Each wall is flat, endless, passes through zero and stands at right angles to its row. A trip goes straight from one point to another. Which walls does it cross, in order?

Walls:
(1): [-6 -5 6]
(2): [-4 34 13]
(3): [-15 28 -39]
Trips:
[15 7 27] to [2 -20 3] => 2
[-2 -7 -24] to [-2 -28 4] => 1, 3
[-31 0 29] to [-5 26 -12] => 3, 1
[8 10 -9] to [26 -24 -13] => 2, 3
[-60 14 -7] to [-11 -2 28] => 3
[14 10 20] to [-32 -11 -18] => 1, 3, 2
[-2 -45 10] to [1 6 17] => 2

Walls:
(1): [-28 -20 -3 13 1 -25 -32 -2 -39]
(2): [-10 13 -25 9 14 8 27 -30 33]
(3): [-24 0 -10 -14 -27 32 18 20 25]
(4): [-21 18 9 20 -31 -6 -2 19 3]
(5): [41 12 8 -4 12 5 -36 16 -25]
(6): [-14 16 34 -1 16 59 13 30 -7]
Trips:
[4 -25 -19 39 4 10 -60 -10 18] to [2 -37 26 8 -25 -3 -20 -8 -22] => 4
[17 25 -38 -21 -42 -13 -27 28 27] to [-35 -2 -21 -36 13 -8 -22 23 9] => 1, 5, 4

Walls:
(1): [-6 -37 -17 6 -4 -6 16 -10 -35 -11 39 -26 -6 -23]
(2): [27 14 8 7 -4 -15 -13 36 12 15 3 24 -11 12]
(3): [-4 10 15 -20 4 19 13 -19 12 -8 -4 -16 7 -17]
(4): [14 -23 -18 9 11 -9 57 -29 14 -22 -6 -24 14 11]
(5): [-17 24 -7 -19 -1 -7 -46 21 27 -11 25 35 -29 28]
(6): [-29 33 1 11 -7 36 7 -6 -16 -14 17 -10 -27 5]
(7): [-31 -14 3 11 -11 38 1 11 21 37 8 -31 -5 -16]
Trips:
[0 -14 59 -16 30 -29 -7 -4 -22 -9 11 -30 -20 -4] to [13 33 -11 6 -8 14 12 26 9 30 -18 -24 -43 6] => 6, 2, 7, 1, 5, 3
[30 -12 6 0 -19 -24 -5 -41 16 -4 7 0 24 -34] to [-7 -6 4 18 35 -28 11 -17 -23 18 17 37 12 10] => 3, 2
[-10 3 -18 -6 11 16 23 0 -45 -4 34 11 -23 35] to [-2 -34 15 9 -5 35 -25 19 27 -18 23 20 23 5] => 4, 7, 2, 6, 1
[-9 -30 -4 -4 17 -32 -14 -10 -13 31 5 -4 -48 42] to [17 37 -15 8 16 36 -16 30 4 -37 -31 -17 -36 5] => 6, 1, 3
[-40 21 -22 17 -46 8 6 13 60 0 12 1 37 15] to [15 -16 17 21 5 27 -5 -12 -26 -13 -21 60 -7 34] => 3, 4, 7
[-1 36 -30 27 -18 27 4 -18 -26 20 14 -30 24 -26] to [6 3 -18 12 31 -1 4 -2 33 -9 13 0 38 -10] => 6, 1, 7

Walls:
(1): [12 5 14 33 39 4 -10 -10 -38 10 -13 20 19 -11 -1 -18 9 3 9 -9 59 27 -15 -1 -4 11 -20 -13 15 35 20 -57]
(2): [10 -15 14 -27 9 -14 -7 -24 3 13 -29 0 -13 14 21 8 -21 -5 -3 -11 21 -2 12 9 -32 19 12 -12 9 8 -25 7]
(3): [-18 2 29 -3 10 -6 -16 -4 -9 1 2 39 24 0 4 6 -20 -23 -60 10 -8 -8 22 -1 -4 1 18 -19 -13 -3 8 -9]
(4): [11 11 20 -11 -36 -6 -11 -9 17 0 3 -15 -17 1 0 -10 -9 -38 -24 -9 1 3 1 -7 -14 -8 -19 5 -1 1 -3 9]
Trips:
[-23 15 -13 -20 24 14 -6 14 -22 12 16 -9 7 -8 7 1 -25 -6 -8 6 -25 -3 6 0 -19 -7 -11 -8 -1 -30 9 -24] to [-8 31 -20 51 -7 4 -4 12 -31 12 16 14 4 1 -10 -14 13 -12 -15 0 11 -18 32 34 0 9 2 -5 27 -14 -17 -7] => 1
[21 -3 25 8 0 0 7 -2 1 15 -3 1 -22 13 1 -15 0 20 -13 -20 -19 9 -9 -10 4 -14 2 21 -16 1 16 18] to [23 -37 37 -24 -13 2 -41 -19 -15 -9 -6 21 -6 -1 4 -17 -26 1 -19 29 33 14 -20 17 -20 -8 18 16 21 0 -7 -6] => 2, 3, 1
[2 5 5 11 7 -15 -35 10 5 3 -6 -3 -12 8 -23 -28 21 17 16 12 10 22 13 9 -25 -13 11 -3 19 -8 -8 0] to [28 -17 7 20 -10 12 9 -11 10 -20 -19 -4 -34 5 -4 -11 21 -2 -9 0 -19 0 -17 -8 -3 -11 12 5 -15 17 23 5] => 4, 2, 1
[-7 -3 28 -11 -15 -3 -23 -8 9 -18 7 -23 5 7 10 10 -9 22 8 15 -6 21 -4 -3 4 -14 5 18 8 22 18 24] to [14 -13 15 -13 -5 19 3 2 20 17 -6 -30 7 -3 13 35 4 10 -21 5 -16 -14 30 -18 -8 -14 43 24 6 9 5 -2] => 2, 3

Walls:
(1): [-5 -22 -26 2 -6 -21 -2 -4 6 -3 -10 12 -8 -5 -8 11 3 26 0 12 8 0 -19 -1 -5 -15 20 -11 -3 1 -10 12 -5 3 19 10 -6 13 4 -14 26 -9 21 -13 -43 6 3 15]
(2): [4 -14 7 5 12 12 3 15 4 -21 -8 19 -10 -12 26 12 4 -8 -4 3 3 -23 -3 -7 16 0 -8 6 -11 -3 -10 -23 -4 19 -10 15 6 9 -11 15 -16 -21 14 -4 -2 -19 -18 1]
(3): [-5 14 -33 26 -5 -6 1 -19 1 -8 -17 6 -2 -6 -17 -1 0 22 5 11 20 2 3 -9 38 11 4 -5 14 -11 -24 -29 6 18 -13 22 -15 19 1 -21 8 5 -12 30 7 -31 4 -26]
(4): [-9 17 25 -1 10 -11 -8 2 1 2 6 18 17 -4 17 11 1 20 -2 1 -8 11 -3 15 4 -23 24 2 15 -1 -8 24 -2 3 20 37 -2 1 8 -3 -1 -4 2 6 -6 3 -3 5]
(5): [-13 -1 -4 -13 12 -11 26 -19 -28 17 27 9 28 -3 -3 -9 -17 11 2 29 20 1 19 28 7 -10 10 30 -8 -1 14 11 -7 -10 -3 -1 -5 -7 2 -13 2 -19 -19 -30 3 -4 4 13]
(6): [21 1 19 5 23 9 -7 -2 -5 -5 21 -16 2 4 2 4 -9 -10 11 34 -19 3 22 14 15 -7 -7 8 -31 0 1 16 7 3 -12 -10 -15 -8 -2 18 -17 -1 -8 1 14 -2 19 -9]
Trips:
[-13 0 23 29 33 -13 0 23 -7 15 10 1 5 9 -6 11 -11 -11 0 -6 -9 11 -5 -3 -9 -6 -4 9 5 11 25 -2 15 -22 5 12 -5 -5 -12 9 3 -7 29 7 5 25 -12 26] to [-9 11 16 20 1 -9 10 -5 -18 5 -16 -34 33 -6 -16 8 -2 10 3 6 6 6 -28 2 29 23 -17 10 -5 17 14 3 -21 -10 9 4 8 31 19 1 17 11 -19 11 -33 -4 -1 3] => 1, 6, 3
[0 -23 -3 16 4 -6 16 11 24 9 15 20 -18 14 29 33 -8 1 10 -14 -6 7 0 18 -16 -4 6 -4 10 9 -15 -7 2 -7 2 2 4 -17 -12 -2 3 12 -19 -2 10 8 1 14] to [-13 -13 -15 -18 -4 -8 -1 -6 -1 0 -10 -3 2 -14 -2 20 -16 20 -15 21 33 -11 -5 -10 -7 -7 5 9 -2 12 -9 5 0 -1 10 17 18 -24 7 -12 -6 -30 -21 -14 26 24 14 13] => 5, 2
[4 -5 25 9 6 1 -29 21 9 14 33 -2 20 1 -9 -14 -6 -11 37 45 15 1 11 2 -7 9 19 -11 5 0 -17 12 -7 -13 0 19 19 -28 -9 10 9 4 -18 -12 0 11 -3 17] to [-6 -10 6 -12 -7 -6 -7 12 -17 2 16 4 -12 -15 3 -5 33 -4 -14 -6 17 13 -15 -1 -11 -17 0 11 14 25 11 0 8 3 13 -43 22 -16 -6 0 15 -9 -10 6 -22 23 -8 16] => 1, 6, 4
[12 -8 -14 4 -13 -7 0 -14 -29 -15 12 5 7 9 -2 -6 -7 24 -10 -32 -7 -4 16 9 -18 -4 12 9 -6 7 -3 -2 -35 5 18 -33 21 -12 4 27 -21 7 -20 8 -10 4 2 -10] to [-5 -7 -4 -12 -19 13 14 8 7 -10 0 26 -10 11 13 1 5 15 -11 4 7 3 9 6 -15 -10 -3 -6 -4 2 0 -13 35 -12 -12 21 -15 -19 -2 20 4 -6 -23 7 -6 -23 -12 19] => 2, 4, 3, 1
[-10 -7 17 1 11 17 9 20 9 -19 18 22 14 -4 -6 -15 -18 28 -6 -2 -18 5 -1 -10 -9 24 -14 -3 -7 17 17 14 8 22 3 -21 15 4 14 -16 1 13 -9 13 11 5 5 -1] to [1 -9 -9 0 8 2 -11 6 12 1 21 0 6 7 21 5 15 -3 -12 -11 -4 5 0 -6 1 -37 -10 -22 -7 24 -3 7 -6 -2 -1 -12 9 15 8 8 -10 -10 3 -10 14 26 -8 1] => 4, 2, 1
[9 -8 16 4 -5 -11 -3 24 -15 -2 -23 4 -3 4 -5 -3 10 5 32 -11 12 17 -13 9 -22 14 6 10 13 -22 -33 8 4 0 16 1 13 -24 -1 3 -13 12 -16 1 -29 9 12 29] to [-20 7 -31 6 -11 -5 2 3 -14 -26 -15 12 -22 20 42 -16 -13 4 20 -60 7 18 16 21 -2 15 22 12 10 -23 -8 3 16 -4 2 5 -4 32 -8 2 -15 -10 -13 7 -4 -2 -7 -4] => 3, 2, 1

Walls:
(1): [29 -9 17 22 -2 10 17 -30 -13 0 -2 6 -36 -13 -21 9 3 22 -7 -31 2 5 11 -57 -5 6 -19 20 30 33 45 18 19 12 -5 -16 -26 9 10 19 42 31 18 -9 -7 15 41 -7]
(2): [54 32 -20 27 -35 11 37 8 17 19 23 -5 0 14 -14 9 -13 -43 -12 37 -28 20 -15 -1 0 -11 -8 -28 -7 0 26 -6 -42 28 6 -21 20 16 10 6 -40 -1 10 -16 24 -9 -11 3]
(3): [-4 -12 -22 -25 15 10 10 -56 -2 4 20 9 19 -11 -23 -31 16 -9 20 5 39 12 -26 -18 0 -2 20 -6 10 46 -38 2 27 -31 22 26 9 -42 8 -11 -44 0 7 17 -17 -42 -14 13]
(4): [-19 -42 -31 13 -38 -5 -15 33 -3 39 -12 -31 -7 -13 -38 17 2 5 7 -22 17 53 11 33 6 -4 -21 -22 27 9 31 -39 -2 29 17 12 -2 27 5 -47 -9 -23 18 11 -19 -27 -23 25]
(5): [15 -4 -17 36 8 -31 -32 -5 26 9 14 9 -45 -19 -17 -7 -25 -8 -7 -9 12 3 60 -4 7 22 -34 -19 2 35 3 4 9 -13 8 10 -16 5 -29 14 -26 -16 8 17 -46 -9 -6 7]
(6): [-16 -13 1 4 7 -14 10 -47 -52 6 -27 38 9 8 -4 -12 19 -4 0 32 2 -17 3 -40 -1 -16 -20 34 -22 13 23 -21 38 -21 -2 5 25 -1 10 -24 -41 -6 -9 -33 16 -16 39 -4]
(7): [10 24 -23 26 -8 -6 -44 38 -12 15 -8 19 -20 -10 -12 0 -1 -9 -2 -8 -8 -5 39 16 19 33 -4 44 -31 -19 -18 15 -18 12 -1 -13 4 20 2 -1 -10 10 17 3 5 -15 -7 -14]
Trips:
[-1 -11 -18 29 17 17 -55 6 17 22 31 23 30 -2 -10 4 -56 -3 7 2 19 -4 -2 -6 -15 -10 19 4 -18 -21 21 -48 -2 -4 -12 7 -23 -14 13 -24 -2 -21 -2 15 -29 -5 12 -8] to [-18 9 -15 25 15 -38 -25 20 -26 -21 10 12 -13 -29 29 -6 9 9 10 1 -8 28 -13 11 39 -28 -14 6 9 -2 -7 5 7 -17 12 -10 24 -19 -38 -31 -32 -16 16 -5 -10 26 18 -14] => 6
[21 -15 39 22 21 -24 -57 -16 -8 -10 15 17 25 -7 23 -7 3 -19 0 37 -32 -3 15 26 -21 -19 2 -16 0 -27 -12 -8 -9 30 -3 11 -21 -16 -2 -39 -3 2 -12 3 -54 3 8 -29] to [28 13 -14 -41 35 -37 22 -6 2 41 21 5 19 -27 39 13 -10 12 -1 14 -4 16 12 5 2 -13 18 14 -1 8 -5 25 -4 -20 -21 19 11 11 26 8 18 -32 -3 -7 2 -30 24 -15] => 7, 3, 5
[-20 27 -6 -37 15 -16 -14 19 -18 1 11 4 1 24 37 1 12 -2 2 42 2 -3 33 -19 32 -13 5 -21 -19 -13 -33 -36 1 -21 -6 8 9 -19 16 28 0 16 -13 6 42 -5 -7 11] to [-2 20 16 -28 15 28 -3 -5 2 5 -8 -41 -9 -21 -38 -28 -17 37 -15 -44 -5 -16 21 -11 -23 -9 -25 33 -27 -2 16 -13 20 36 -10 21 -45 8 1 8 7 5 -15 -9 -15 1 17 5] => 3, 1, 5, 6, 4
